Rows are points. Examples show where two turns around zero, p and q, send a point. Where does a point land after both, in the order given? Backwards means that the second turn is done in reverse. Each puzzle has new turns, and all numbers are rounded.

Turn p:
[0.23,0.32,-0.23] => [0.31,-0.25,-0.23]
[0.01,-0.21,0.10] => [-0.19,0.00,0.14]
[0.25,-0.25,0.09] => [-0.20,-0.24,0.18]
[-0.32,0.19,-0.32] => [0.10,0.25,-0.41]
[-0.17,-0.06,0.36] => [-0.03,0.24,0.32]
Turn q:
[0.26,-0.11,-0.02] => [0.10,-0.16,0.21]
[0.42,-0.19,-0.18] => [0.30,-0.22,0.32]
[-0.05,0.26,0.30] => [-0.36,0.16,0.06]
[-0.31,-0.20,0.03] => [-0.04,-0.11,-0.35]
[-0.32,0.23,-0.12] => [-0.01,0.33,-0.25]
Where do these land?
q, then p: [0.15,0.16,0.39] => [-0.02,0.42,0.15]
p, then q: [0.22,0.10,-0.17] => [0.21,-0.21,0.01]
p, then q: [-0.02,-0.28,-0.36] => [0.24,0.10,-0.38]
p, then q backwards: [-0.35,0.03,0.13] => [-0.05,0.35,-0.12]

Turn p:
[-0.08,-0.17,0.16,0.08,-0.07,0.08] => [-0.12,0.07,0.09,0.07,-0.16,0.15]
[-0.26,0.05,-0.11,-0.05,0.24,-0.14] => [-0.18,0.09,-0.28,-0.07,0.20,-0.02]
[0.13,-0.06,-0.22,0.26,0.04,-0.41] => [-0.23,-0.31,0.00,-0.33,0.01,-0.21]
[0.04,-0.04,-0.28,-0.10,-0.25,0.60] => [0.26,-0.14,-0.05,0.62,-0.18,-0.05]
[0.05,-0.02,-0.18,-0.04,-0.17,-0.43] => [0.03,-0.22,-0.18,-0.38,-0.13,-0.11]
[0.41,0.07,0.09,-0.06,0.51,0.02] => [0.07,-0.12,0.30,-0.06,0.57,0.09]
[-0.17,-0.02,-0.31,-0.03,0.03,0.22] => [-0.04,-0.08,-0.25,0.31,0.03,-0.09]
[-0.15,0.31,0.68,0.01,-0.25,0.38] => [0.21,0.72,0.36,0.17,-0.24,0.08]
[0.04,-0.13,0.16,-0.06,-0.09,-0.32] => [-0.01,-0.03,0.01,-0.34,-0.12,0.16]
Turn q:
[0.40,0.03,0.26,-0.07,-0.27,0.30] => [0.32,-0.07,0.35,0.02,-0.23,-0.33]
[-0.05,-0.19,0.10,-0.15,0.02,0.30] => [-0.04,-0.32,0.00,0.01,-0.21,-0.12]
[-0.02,0.27,0.09,-0.31,-0.20,-0.30] => [-0.28,0.34,0.24,-0.17,0.04,-0.16]
[-0.13,-0.17,-0.01,0.08,0.17,-0.29] => [-0.12,0.01,-0.26,0.01,0.29,0.00]
[-0.08,-0.18,-0.38,0.06,0.07,-0.15] => [0.01,0.08,-0.39,-0.16,0.02,0.18]
[0.11,0.03,0.13,0.12,-0.34,0.42] => [0.24,-0.04,0.19,0.25,-0.40,-0.13]
[-0.44,0.10,-0.20,0.15,0.30,-0.37] => [-0.36,0.14,-0.28,0.07,0.33,0.39]
[-0.11,-0.16,0.03,0.38,0.28,-0.33] => [0.03,0.01,-0.32,0.20,0.46,0.11]
[0.33,0.26,-0.01,-0.26,-0.03,0.43] => [0.20,-0.16,0.47,-0.23,-0.31,0.04]
Where do these land?
q, then p backwards: [-0.02,-0.33,-0.09,-0.13,0.12,0.04] => [-0.02,-0.06,-0.28,-0.05,-0.04,-0.25]
q, then p: [0.34,0.67,0.00,-0.26,0.07,-0.03] => [0.33,0.56,0.28,-0.04,0.14,0.33]
p, then q: [-0.20,-0.05,-0.06,0.04,-0.04,-0.17] => [-0.15,0.11,-0.09,-0.09,-0.15,0.08]
q, then p: [-0.11,0.09,0.04,-0.31,-0.15,0.27] => [0.03,0.18,-0.06,-0.08,-0.39,0.14]
p, then q: [-0.19,-0.12,-0.06,0.12,0.22,-0.34] => [-0.39,-0.10,-0.14,-0.13,-0.11,0.15]
q, then p: [-0.16,-0.10,-0.11,0.45,0.23,0.06] => [-0.18,-0.28,0.15,0.38,0.10,-0.14]
p, then q: [0.03,-0.31,-0.26,0.23,-0.16,-0.22] => [-0.20,0.02,-0.39,0.02,-0.21,-0.24]
p, then q: [0.32,0.15,0.52,-0.14,-0.29,0.39] => [0.40,0.04,0.59,0.24,0.06,-0.29]
